Every row gives one point. A path goes straight from each point to the next, and from the last back to the first. The post is the endless flat space through its rows: a point in 2 columns, a line in 3, a plane in 4, and so on, so that a path can go around it. Count how often the path circles the post. Going back the other way cancels.

Post (2 x 3)
0:  0.035 -0.021 -0.019
1: -0.058  0.010 -0.017
Path (22 x 3)
0: -0.018 -0.021 -0.020
1: -0.008 -0.029  0.019
2:  0.052  0.015  0.009
3: -0.069  0.053 -0.054
4: -0.070 -0.004 -0.043
5: -0.053 -0.044 -0.026
6:  0.012 -0.053 -0.065
7: -0.061 -0.023 -0.025
8: -0.017 -0.017  0.002
9: -0.039  0.030  0.011
10:  0.044  0.027 -0.024
11: -0.092  0.004 -0.072
12: -0.020 -0.047 -0.021
13:  0.019 -0.049  0.011
14: -0.001  0.015 -0.001
15:  0.025  0.028 -0.033
16: -0.044  0.002 -0.064
17: -0.072 -0.033 -0.041
18: -0.053  0.011 -0.045
19: -0.091 -0.006 -0.068
20: -0.108  0.044 -0.027
21: -0.053 -0.002 -0.040
Times around: 3

Post (8 x 9)
0: -0.004  0.042 -0.032 -0.018  0.021  0.024 -0.062 -0.027  0.050
1:  0.063 -0.024  0.004  0.029  0.043 -0.015 -0.012  0.064 -0.038
2: -0.026  0.010 -0.038  0.042  0.013  0.005 -0.045 -0.016  0.029
3: -0.018  0.072 -0.013 -0.027 -0.051 -0.048  0.018  0.026  0.000
4:  0.053 -0.053 -0.010 -0.019  0.016 -0.006 -0.015 -0.050 -0.011
5:  0.049 -0.037  0.083 -0.021 -0.007  0.070  0.019 -0.021  0.012
6:  0.022 -0.061 -0.019 -0.059  0.055 -0.039  0.046 -0.041  0.004
7: -0.019  0.032 -0.084  0.000 -0.036  0.001 -0.020  0.070  0.004
Path (22 x 9)
0:  0.064 -0.021 -0.013 -0.011  0.015 -0.032 -0.002  0.014 -0.009
1:  0.001 -0.032 -0.037 -0.059  0.036 -0.048  0.001  0.009  0.024
2:  0.008 -0.050  0.091 -0.040 -0.032  0.045  0.062 -0.044  0.011
3:  0.053  0.061  0.047 -0.052  0.011  0.007  0.024  0.057 -0.023
4:  0.051  0.072  0.007  0.087  0.029  0.018 -0.100 -0.038  0.013
5: -0.015 -0.009 -0.091  0.041  0.055  0.027 -0.081 -0.014  0.088
6: -0.004 -0.007 -0.037  0.024  0.044 -0.089 -0.053 -0.048  0.015
7: -0.031 -0.088 -0.057 -0.008  0.018  0.008  0.033  0.023 -0.003
8:  0.007  0.069  0.091  0.007 -0.002  0.025 -0.020 -0.077  0.026
9:  0.036  0.040 -0.075  0.064  0.056  0.000 -0.079 -0.017  0.010
10:  0.063  0.052 -0.049 -0.029  0.019  0.013 -0.070 -0.009  0.066
11: -0.037  0.027 -0.016  0.046  0.005  0.015 -0.062  0.005  0.049
12:  0.007 -0.038  0.031 -0.012  0.056  0.000 -0.048 -0.033  0.006
13: -0.028  0.013 -0.046 -0.010 -0.003 -0.067  0.024 -0.026 -0.051
14:  0.000 -0.007 -0.033  0.016  0.056  0.046 -0.002 -0.048  0.039
15:  0.037  0.029 -0.040 -0.017 -0.041  0.014 -0.033  0.057  0.004
16:  0.052  0.050  0.032 -0.060 -0.056  0.041 -0.039  0.008  0.019
17:  0.025 -0.059 -0.022 -0.065 -0.027 -0.012  0.032 -0.021  0.017
18: -0.004 -0.033 -0.019 -0.014  0.020 -0.052 -0.019  0.013  0.002
19: -0.018  0.050 -0.042 -0.084  0.037  0.043 -0.034 -0.033  0.044
20: -0.038 -0.040 -0.065 -0.120  0.043  0.055  0.077 -0.052  0.061
21: -0.020  0.056 -0.025  0.092  0.059 -0.031 -0.022  0.010  0.043
Times around: 4
